Rows are points. To make a cloud, some directions were put in groups of two or more. Within a group, all points are equally far from the middle, so they leave a hole (a ring in 2 directions, a hollow ball in 3). The other directions are filled evenly. Then the cloud was stretched, turned, moved and blurred a little. Count the holes, and give their numbers of directions, smallest first.
(in the rows, 128 means zero)

Cloud, 14 rows:
[[135  92]
 [142 150]
 [138 183]
 [142  86]
 [132 136]
 [182 126]
 [198 111]
 [133  83]
 [109  79]
 [139 125]
 [164 152]
 [ 99 101]
 [111 145]
 [190 119]]
Holes: 0

Cloud, 22 rows:
[[175 157 182]
 [162 127 165]
 [160 172 111]
 [133 184 116]
 [109 163 114]
 [159 151 196]
 [108 148  96]
 [132 122 173]
 [100 138 141]
 [144 123  69]
 [101 152 137]
 [154  83 122]
 [122 109 160]
 [ 95 121 128]
 [156 129 175]
 [130 140  76]
 [175 158 186]
 [113 161 178]
 [111 171 175]
 [147 148  87]
 [164 128 165]
 [118 175 118]]
Holes: 1 (2)

Cloud, 28 rows:
[[137 161 180 161]
 [137 194 130 138]
 [170 149 137  94]
 [107 154 101 128]
 [108 181 138 108]
 [153  91 178 126]
 [151 148 113 185]
 [104  99 101 125]
 [176  94 145 137]
 [ 80 143 167 118]
 [133 161 175 167]
 [ 88 140 180  95]
 [149 163 111 178]
 [154 153 103 179]
 [158 128  73 132]
 [176 107 155 129]
 [184 101 112 146]
 [162 116  98  90]
 [152 182 160 135]
 [136 163 154 180]
 [109 112 203 112]
 [140 126  74 123]
 [ 88 122 163 158]
 [100  84 122 145]
 [149 146 137  73]
 [126  80 118  84]
 [ 93  99 133 155]
 [182 113 145 128]]
Holes: 2 (2, 2)

Cloud, 48 rows:
[[107 119 181 135  98 132]
 [ 93 182  90 107 140 144]
 [ 79 116 132 149 187 124]
 [159 118 151 157 111  83]
 [ 82 154  78 106 120  88]
 [107 143 153 124 133 172]
 [140 132 143 173 208 120]
 [154 151 150 156 199 112]
 [123 122 121 169 200 116]
 [100 110 117 144 201 137]
 [123  97 105 135 184 135]
 [174 156 141 143 189 113]
 [104 152 150 134 123 168]
 [151 146 153 100 104  80]
 [106 123 132 181 131  97]
 [ 57 116 111 135 123  94]
 [ 73  90 119 142 149 168]
 [109 155  83 148 154 117]
 [143 162 136  83 133  79]
 [ 89 106 179 146 124 143]
 [118 131 151 102  72 134]
 [182 128 160 120 134 103]
 [174 162 118 123 167 132]
 [149 138 109  93 107 136]
 [ 91  91 124  99 141 156]
 [ 96 178 126 117 102 108]
 [ 98 115 148 189 173 149]
 [ 43 122 124 100  87 101]
 [106  82 176 176 127 148]
 [123 154 149 107  84  83]
 [143 158 108 110  97  79]
 [110 115 143 187 187 156]
 [105 130 161 164 190 132]
 [ 88 139 114 111  46 123]
 [ 85  81 166 110 102 129]
 [162  93 182 124 142 108]
 [ 78 150  75 129 142 153]
 [ 94 185 113 117 128 138]
 [ 67 166 103  89 139 121]
 [166 123 146 165 213 136]
 [ 66 111 153 151 157 129]
 [110 153 128 128 111 177]
 [ 82 101 153 162 133  92]
 [ 84 123  88 106 154 161]
 [ 98 141  79  92 148  94]
 [116 120 143 120 198  93]
 [ 95 124 113 178 113 168]
 [ 98 138 116 183 123 123]]
Holes: 2 (3, 3)
